Every row gives one point. The points of each table are mixes of a few directions, plus a little noise. How many directions does each table use, and how many do they share? Where both have some left over, give the other angles between the two spaces (their principal angles), to ten degrees, smallest first.
In the rows, 128 means zero.

First:
[[ 70  52 160]
 [102  93 143]
 [129 129 128]
 [155 163 113]
 [164 176 108]
 [148 154 116]]
Second (7 x 3):
[[ 55  79 108]
 [104 101 134]
 [166 135 161]
 [152 160 113]
 [155 148 135]
 [ 83 115  94]
 [182 159 150]]
Directions: first 1, second 2, shared 1

First (10 x 8):
[[177 117 167 138 101 148 117 102]
 [ 74 138 131 118 151 127 147 156]
 [193 119 141 136 101 141 117  98]
 [165 120 172 134 107 150 124 110]
 [ 71 144 144 110 155 138 166 165]
 [ 73  97 125 161 126  81  45 109]
 [134 138 148 116 131 150 161 140]
 [128 155 122  99 147 154 194 160]
 [ 74 123  76 136 147  85  96 137]
 [192 128  57 133 114 107 112 103]]
Second:
[[135 107 135 160 148 105 129 140]
 [122 141 126 123 142 105 136 119]
 [102 113 134 108 131 102 142  93]
 [127 172 118 108 150 100 136 118]
 [114 142 121 161 119 130 146 149]
 [148 131 127 115 140  81  96  80]
 [111 181 102 142  69 153 128 119]
 [166  38 162 107 125 249 111 206]]
Directions: first 3, second 5, shared 1; angles 60, 60

First (9 x 11):
[[130 128 127 129 128 123 131 129 130 130 128]
 [131 128 127 130 128 122 133 130 131 130 128]
 [114 128 133 120 129 157 106 121 114 116 126]
 [115 128 133 120 129 157 107 121 115 116 126]
 [136 128 125 133 127 111 141 132 136 135 129]
 [184 128 107 161 123   7 218 158 185 177 138]
 [107 128 136 116 130 172  95 117 107 110 124]
 [113 128 134 119 129 161 104 120 113 115 125]
 [121 128 130 124 129 142 117 124 121 122 127]]
Second, 10 rows:
[[105 151 127 138 117 109 117 130 121 103  99]
 [150  87 123 105 149 151 137 126 137 148 157]
 [123 134 119 138 127  87 136 138 134 114 107]
 [ 90 155 127 111 107 158 105 111 115 111 105]
 [120 121 115 131 136  86 131 139 133 105 104]
 [157 155 155 155 110 155 139 124 126 171 166]
 [145 157 146 160 113 122 137 132 127 148 141]
 [116 135 113  91 107 151 146 108 144 153 129]
 [104  87 114 110 162 122  94 136 113  73 100]
 [170  98 142 142 151 140 137 138 130 154 171]]
Directions: first 1, second 4, shared 1

First:
[[159 148  66  94 122 118 124  45 134  85  74 148 148 148 186 137 164 108]
 [145 124  90 127 106  83 138 213 156 122 145 105 133 176 109 117  80 139]
 [109 116 178  75 192 104 156 106 141 133 133 173  96  88 134 102 118 121]
 [136 144 109 148 106 172 103  51 101 115  95 126 149 122 156 153 180 118]
 [131 132 129  87 160 122 137  60 132 111 101 163 122 109 163 122 151 113]
 [149 124  79 161  75  95 125 244 148 129 157  78 144 192  93 128  76 146]
 [103 122 179 147 141 164 121 111 106 151 140 131 118  89 113 133 144 131]
 [ 94 111 194 184 121 163 119 193 106 176 177  99 115 102  70 131 110 147]]
Second:
[[175  59  84 210 174 119 138 106 206 176  85 157  84  87 221 181  58 179]
 [139 144 119  91 129 125 131 133 121  96 141 126 120 117 138 111 140 129]
 [170 145  93  62 146 119 141 135 135  67 146 135  93  89 183 103 135 147]
 [ 92 155 160 112 100 135 120 135  89 126 142 112 159 160  67 112 158  97]
 [150  92 108 173 151 123 132 117 167 155 106 142 108 110 171 156  92 152]
 [ 89 122 161 171 107 136 117 125 113 172 119 119 161 164  72 142 131 107]
 [ 71 142 177 153  93 140 113 130  89 163 130 110 177 179  41 129 151  90]
 [138 166 121  52 123 126 133 141 103  68 156 122 121 117 131  91 159 122]]
Directions: first 3, second 2, shared 0; angles 50, 90

First:
[[129 135 120 122 130 120 120 128 128 137 137 138 126 101 129 119 128 127
  133 112 131 134 124 121 128 139 136 122 123 126 141 120]
 [ 88 146 103  86 201 131  83 112 125 137 127 144  98  78 139  75 123  93
  153  61 114 179 138 119 116 125 154 154  87 104 152 128]
 [122 110 149 140 126 144 148 129 129 107 107 103 133 192 125 150 125 130
  117 164 119 114 139 145 131 102 107 142 138 132  95 143]
 [132 149 103 110 136 109 102 126 129 151 151 158 121  52 131 101 133 123
  142  82 136 147 116 107 123 156 152 113 112 123 166 110]
 [161 107 155 168  63 130 171 143 129 116 124 108 156 190 118 180 130 159
  103 195 136  82 121 140 141 124 100 110 166 148  97 131]
 [124 125 133 129 133 134 131 127 128 122 121 122 127 145 128 132 127 126
  126 135 125 127 133 133 127 121 124 134 129 129 120 132]
 [ 89 126 130 107 186 149 113 116 126 114 104 113 108 158 134 107 120  99
  137 112 109 156 149 139 121  98 126 164 108 114 113 145]
 [113 135 120 112 157 130 111 122 128 130 125 132 115 112 132 110 126 114
  138 103 123 146 134 126 122 125 137 138 114 119 137 128]
 [178 154  99 133  65  82 118 140 131 171 182 179 145   7 126 120 143 156
  133  97 161 116  90  93 132 194 156  68 136 139 189  88]
 [116 105 157 145 130 153 154 129 127 101  98  92 130 220 125 157 121 129
  114 176 115 112 145 151 131  91 102 150 142 133  82 151]
 [153 116 142 155  81 124 155 139 129 125 131 120 147 154 121 160 130 151
  113 168 137  96 120 132 135 133 114 111 154 143 115 127]]
Second:
[[102 187  83 153 158  94  66 110 162  71 146 154 138  83  87  74 158 127
  120  95 166 130 112  87 133 107 156 103 103 127 126 107]
 [137 140 135 145 127 118 136 138  85 144 108 140 109 109 143 138 120 134
  138 112 137 136 118 142 129 114 127  91 127 110 133 120]
 [138 114 133  80 121 150 127 124 127 138 152 126 142 112 132 119  93 123
  129 133 106 135 120 119 109 189 132 186 147 132 148 129]
 [153  71 161 136 126 153 185 154 138 143 118 110 123 176 136 167 141 126
   89 141 109 120 185 149 128 110 115 114 138 121 114 128]
 [140 149 124 149 145 114 125 142 107 117 124 151 113  91 121 119 132 130
  111  89 146 140 135 124 126 114 141  80 123 101 136 103]
 [ 77 143 107 160 106 108  98  93 160 126 102  98 139 192 136 136 167 136
  183 187 138 103  90 135 160  72 103 139 102 179  89 173]
 [154 115 151  98 114 145 151 142  73 166 125 134 115 107 154 144  81 130
  140 119 109 142 117 147 111 172 124 145 150 110 153 125]
 [126 103 131 106 126 144 133 123 167 121 146 113 147 153 118 127 133 122
  111 148 111 119 147 119 125 147 126 166 133 144 123 136]]
Directions: first 2, second 4, shared 0; angles 30, 80
